Rows are points. Two turns around zero, p and q, are shown by what they do to some points. Where does a point land after both, in the order given? Backwards means that the second turn is done in reverse. Each puzzle has new turns, and all numbers are rounded.

Turn p:
[-5.4 -1.7] -> [-5.6  0.4]
[ 1.3 -1.1] -> [ 0.8 -1.5]
[4.1 2.8] -> [4.8 1.1]
Turn q:
[-5.8  1.3] -> [-5.9 -0.5]
[ 3.0 -4.7] -> [ 4.3 -3.6]
[2.6 1.2] -> [2.1 1.9]
[0.3 2.2] -> [-0.4  2.2]
Where do these land?
p, then q: [-1.9 -2.3] -> [-2.1 -2.2]
q, then p: [-3.7 -0.1] -> [-3.7  0.2]
p, then q backwards: [5.6 2.4] -> [ 5.8 -1.7]

Turn p:
[-1.4  2.1 -0.2 -3.3] -> [-2.4  0.2  0.2 -3.4]
[ 4.0 -3.4 -0.1 -1.4] -> [ 4.4 -2.8  1.1 -0.9]
[-1.8 -2.5  0.1 -1.6] -> [-1.3 -3.2  0.4  0.0]
[-4.9  6.2 -4.0  3.7] -> [-5.0  5.4 -6.0  1.2]
[ 4.0 -2.4  4.2  2.7] -> [4.4 0.4 4.2 3.1]
Turn q:
[ 3.4  3.4  2.2 -0.2] -> [2.4 4.4 0.5 1.6]
[ 0.9 -3.8  1.9 -0.7] -> [ 1.4 -2.4  3.4  0.1]
[-5.0 -0.2 -1.5  6.4] -> [-6.6 -2.5 -2.4  3.6]
[ 1.6  3.8  3.6 -1.4] -> [0.9 5.3 1.9 0.2]
[-2.5  2.6 -0.4 -2.7] -> [-1.7  2.3 -0.8 -3.4]
[ 0.9 -2.2 -8.8  0.7] -> [ 2.0 -5.4 -7.0 -1.0]
[ 0.7 -3.6  3.0 -2.2] -> [ 1.6 -1.6  4.6 -1.1]
Where do these land?
q, then p backwards: [-0.9  3.8 -0.5 -2.8] -> [ 0.8  4.5 -1.4 -0.8]
p, then q backwards: [ 0.5 -4.6 -6.3 -1.0] -> [ 1.3 -2.9 -7.2  0.7]
p, then q backwards: [-2.4  2.1  5.0  1.7] -> [-1.7  1.5  5.4  1.9]
q, then p backwards: [ 0.6 -3.5 -1.9 -2.3] -> [ 1.9 -2.7 -1.1 -3.1]
q, then p backwards: [-2.5  5.8  0.9  2.9] -> [-3.9  4.7 -0.4  3.3]
q, then p: [ 4.7 -3.5  2.8  1.4] -> [4.4 1.3 3.3 3.5]

Turn p:
[ 1.5 -3.2  1.5 -0.3 -2.2 -2.4 -1.3 -3.9] -> [ 2.2 -3.6  2.2  1.3 -2.5 -1.4 -0.7 -3.0]
[ 1.2  2.0  1.4 -4.3 -2.6  0.9 -0.7 -3.7] -> [ 2.5  0.8  0.9 -3.8 -3.2  1.0  0.2 -3.8]
[-0.9 -5.2 -4.4 -2.6 -2.1 -2.6  6.6 -1.5] -> [-1.5 -5.3 -4.4 -0.4 -0.7 -4.5  5.8 -2.6]
[-5.0  0.5  4.2  3.9  9.9  2.7  2.5  4.8] -> [-6.1  1.7  2.5  2.0 10.6  4.7  0.4  2.9]
[-0.7  2.6  5.6  6.6  0.6  0.0  2.8  6.3] -> [-3.2  4.5  5.8  4.1  2.5  0.6  3.1  5.8]
[ 4.0  0.0 -2.5 -1.8 -0.4  5.1 -4.1 -3.6] -> [ 5.3 -0.6 -3.5 -0.9 -2.8  4.8 -2.8 -1.2]
[ 3.5  1.8 -2.5 -2.0  0.2 -3.4 -1.2 -0.8] -> [ 4.2  0.9 -1.4 -1.5  0.1 -3.8 -1.5 -0.5]
[-1.2 -1.1 -0.7 -2.1  0.0  1.2 -3.1  3.0] -> [-1.2 -1.5 -0.7 -2.7 -0.5  1.0 -2.5  2.9]
[-2.4  2.6 -2.5  2.6 -3.4 -1.5 -1.5 -0.6] -> [-2.2  3.0 -1.3  1.9 -3.5 -2.4 -2.1 -0.4]
Turn q:
[ 5.0  2.5  2.8  1.5 -1.0 -3.7 -3.6 -2.3] -> [ 4.2  2.3  3.6  1.3 -1.2 -3.0 -4.6 -2.3]
[-3.2 -2.6 -5.2 -5.6 -4.0 -1.1 -4.4 -3.4] -> [-3.7 -3.6 -6.7 -2.3 -4.1 -2.0 -4.3 -2.7]
[-4.4  2.0 -0.9 -0.3  2.5 -4.4  1.1  3.8] -> [-3.9  3.1 -0.7 -0.8  2.1 -4.1  1.4  4.1]
[ 2.2 -3.2 -4.3 -4.3 -5.5  2.0  6.5  1.3] -> [ 3.0 -3.5 -5.2 -2.7 -5.0  0.4  7.0 -0.5]
[-2.2 -3.7  4.7  1.3 -1.6  2.7 -3.6  0.2] -> [-3.1 -3.4  4.2  1.7 -2.4  3.3 -2.4  0.7]
[4.6 1.0 2.9 2.7 3.4 3.6 0.2 3.3] -> [ 4.7  0.7  4.3 -0.2  3.0  3.9  0.3  2.9]
[-2.4 -3.0 -1.9  4.3  3.8 -1.2 -2.1 -4.2] -> [-2.4 -2.8 -0.9  4.8  5.1 -1.1 -2.5 -1.9]
[-1.7  2.3 -2.5  2.1 -1.7  1.4  3.1  2.1] -> [-0.1  2.8 -2.9  1.9 -0.6  1.5  3.3  2.1]
[ 2.1  4.6  4.3 -1.7  4.0  0.8  2.7 -0.8] -> [ 1.5  4.4  4.2 -3.7  3.2  1.2  1.7 -2.2]
Where do these land?
p, then q backwards: [ 0.4  1.8 -1.9  1.3  1.5 -3.6 -1.6  4.9] -> [-0.6  1.5 -1.6  1.0  2.5 -4.3 -2.4  3.7]
p, then q: [-0.4 -1.5 -3.9 -4.5  1.7  2.3  2.7  1.7] -> [-0.3 -2.7 -5.1 -3.7  1.8 -0.6  2.4  0.5]
p, then q backwards: [-1.5 -0.8 -0.4  4.6  2.2  2.2 -0.9 -7.5] -> [-0.4  0.3 -0.6  4.7 -1.6  3.1 -1.3 -7.4]
p, then q backwards: [ 1.7  3.5  0.5  1.6 -2.4 -6.0  2.1  1.0] -> [ 1.1  2.3  1.8  1.1 -0.7 -6.9  2.2  1.0]
p, then q: [ 0.1  2.9 -3.7  1.0 -2.0 -0.8 -3.4  4.5] -> [ 0.3  3.0 -2.2 -0.9 -2.6 -2.0 -2.7  5.2]
q, then p: [ 1.0  0.7 -0.6  4.0 -1.9  0.0  0.6  6.6] -> [ 0.1  2.6  0.8  1.1 -0.2 -0.8  2.8  7.0]
q, then p: [-0.6 -4.2  0.5 -4.5  1.7  0.8  2.4 -1.9] -> [-1.1 -5.2 -0.8 -2.0  1.0  0.1  2.1 -3.7]
p, then q: [-4.7  0.1  5.0  6.6  3.8  1.0 -4.8 -7.8] -> [-3.2  0.6  4.3  6.8  2.7  6.5 -6.8 -4.5]
q, then p: [-1.9  4.7 -1.1 -0.7 -0.7  0.1  1.5  4.4] -> [-1.4  4.9 -1.7 -3.3  0.0 -1.2  1.5  2.5]
q, then p: [-1.5 -4.9  1.4 -3.4 -2.4  2.2 -0.5 -3.8] -> [-2.1 -5.4 -0.5  0.3 -3.7  1.8  0.4 -3.8]
p, then q backwards: [ 7.3 -2.2  4.2 -6.2 -1.6  1.7  1.9 -2.0] -> [ 8.3 -2.7  2.4 -3.5 -0.5  3.3  4.6  1.2]
